Each row of a before or after table is a point. One or more steps were done to the points. Then noise was added and the rows were shuffled. The steps act on columns, c1 being the first. What was done? A step turns or swaps two columns, mirrors them in a line or flattens them onto one, adds a multiple of one to another, or multiplies or shifts one. Angles are multiples of 10 degrees, from the lower column toward the higher: turns from -170 to 170, lines from 10 to 170 but not 90. Use the fewest steps. Two steps may share a column if one is a turn and the other turns, adds or multiplies; they go together, in the order done. Otherwise the lowest column goes first.
In the rows, zero is written as 128.

Before:
[[115 118 139]
 [140 125 199]
 [196 111  87]
 [127 103 151]
 [131 117  93]
 [110 183 125]
 [101 119 145]
 [117 105  93]
 [ 97 118  89]
 [105 123 118]
 [100 107  99]
 [103 111 154]]
After:
[[ 77 102  83]
 [138 117 102]
 [139 134  53]
 [149 121  55]
 [138 102  78]
 [128 143 158]
 [143 101  46]
 [148 107  58]
 [151 131 110]
 [148 105 108]
 [137 103 107]
 [137 197  47]]
Steps: turn c1 and c2 by 100 degrees; shift c3 by -40

Before (11 x 6):
[[162 129 128 102  98  53]
 [126 123 115 160 116 167]
 [128 142 138 134 179 164]
 [131 120 123 129 136  88]
 [147 119  98 106 147 113]
 [118 108 121 140  99 135]
 [156  97 129 137 110 157]
 [165 137 119 144 108 166]
 [145 132 117 160 115 165]
 [ 93 117 122 111 112 154]
 [ 98 123 109 144 109 146]]
After, 11 rows:
[[131 137 111 116  70 186]
 [126 113 130 145  72 170]
 [135 109  95 144 107 105]
 [132 145 114 125  72 158]
 [131 130 123 138  96  66]
 [130 155 117 115  75 187]
 [128 103 122 137  59   6]
 [128 129 139 116 138 187]
 [131 160 114 124  77 190]
 [130 149 122 153  72 177]
 [130 149 124 143  62 140]]
Steps: flatten c1 and c3 onto the line at 100 degrees; turn c2 and c4 by -110 degrees; shift c5 by -40; multiply c6 by 1.6

Before, 10 rows:
[[132  83 187 118 122 115 107 124 144]
 [132 103 155 163 185 120 130 139  98]
 [129 105 120 136 122 128  95 145 100]
 [143 175  57 121 132 101 117 128 145]
 [130 139 181 147 123 114 109 148 133]
 [118 165 140 129 115 114 119  93 130]
 [120  94 102 146 123 214 176 135 138]
 [131  84 168 174 124 107 123 124 131]
 [113 140 145 134 138 113 174 151  89]
 [212  95 179 146 116 111 100  97 130]]
After (10 x 9):
[[117  86 120 128 133 135  95 140  95]
 [118  82 155 121 189 163 129 134 120]
 [158 146 139 115 113 128 118 107 125]
 [128  64 191 115 122 115 109 122 142]
 [116 155  57 101 129 118 116 117 144]
 [129  73 102 215 119 148 177 137 136]
 [129  63 168 107 125 173 127 123 128]
 [ 85  74 179 111 116 145 102  51 123]
 [111 119 181 113 121 148 108 141 129]
 [125 120 143 114 151 133 174 155  97]]
Steps: mirror c1 and c8 in the line at 110 degrees; shift c2 by -20; swap c4 and c6; turn c5 and c9 by 20 degrees

Before, 8 rows:
[[126  73 115 154  78 100 112 176 125 137  98  92]
 [132 171 111 115 119 157 131  74 144 137  60 132]
 [120 198  75 121 128 136 132 122 142 139  52 133]
 [107 153 156 120  84 104 120 124 144 131 139 133]
 [101 129 178 128 116 101 145 133 127  93 112 126]
 [159 101 111 137 116 122 127 175 117 131 111 105]
 [105 169 153 150  90 129 126 127 122  93 124 119]
 [149 117 125 180 119  91 105 168 127 138 102 100]]
After:
[[107 133 156 157  85 131 153 123 154  98 125 105]
 [102 128 179 146 115 124 153 134 128 159 156  76]
 [103 112 154 118  91 111 171 129 170 129 130  94]
 [121 128  78 100 127 147 120 118 198 119 197 189]
 [152 127 121 138 116  70 141 167 115  98 162 104]
 [157 121 110 123 120 120 126 176 100 116 147 126]
 [124 136 117 135  76  99 153 180  72  84 167 104]
 [136 135 112  86 119 160 121  73 168 123 179 145]]
Steps: mirror c2 and c9 in the line at 50 degrees; add -1 times c3 to c12; turn c6 and c11 by -160 degrees; turn c4 and c6 by -110 degrees; add 0.7 times c5 to c7; turn c7 and c10 by 130 degrees

Before (11 x 14):
[[147 130  82 106 103  65 107 136  84 116  86 108  92 137]
 [107 130  86 149  93  75  79 112 162 158 151 136 131  82]
 [115 133  82 103 115 129 138 160 130 103  79  99 151  63]
 [126 148 135 148  94 110 139  98 118 154 140 112 157  66]
 [106 119  89 126 117 133 163  89  97 145 135 169  99 141]
 [131 143 133 156 109  71 103 113  98  95 135 106 105 142]
 [166 162 134 113 101 135 103 111 140  89 138 159 108 112]
 [139 145  86 113 103 114 155  95 116 119 157 128  85 147]
 [169  94  86  86 119 110 141 125 114  76 110 118 114 130]
 [163 154 112 107 119 146 154 123  93  73 157 150 155  97]
 [107 169 134  92 153  88 133 158 163 158 107 126 142  97]]
After, 11 rows:
[[132 142 131 156 100  72 102 112  97 155 135 106 103 143]
 [105 120 129 125 112 134 160  89  97  87 136 168 100 142]
 [125 147  84 150 116 110 141 100 119 116 145 109 157  66]
 [137 144 137 116  87 111 152  95 117 101 166 127  84 147]
 [164 154 161 107  85 144 157 122  94 150 166 149 155  97]
 [115 134 157 105  87 128 137 161 130 108  63 100 151  63]
 [168 161 131 112  91 135 104 113 142 156 142 159 109 112]
 [170  93 173  86  79 110 142 125 114 128 105 120 112 130]
 [108 130 110 147  97  72  80 113 164  79 158 136 132  82]
 [144 131 142 104  86  64 107 136  83 101  74 108  92 137]
 [108 171 123  91 166  86 133 156 163 113 104 126 140  98]]
Steps: turn c3 and c10 by 130 degrees; turn c3 and c5 by -40 degrees; multiply c11 by 1.3
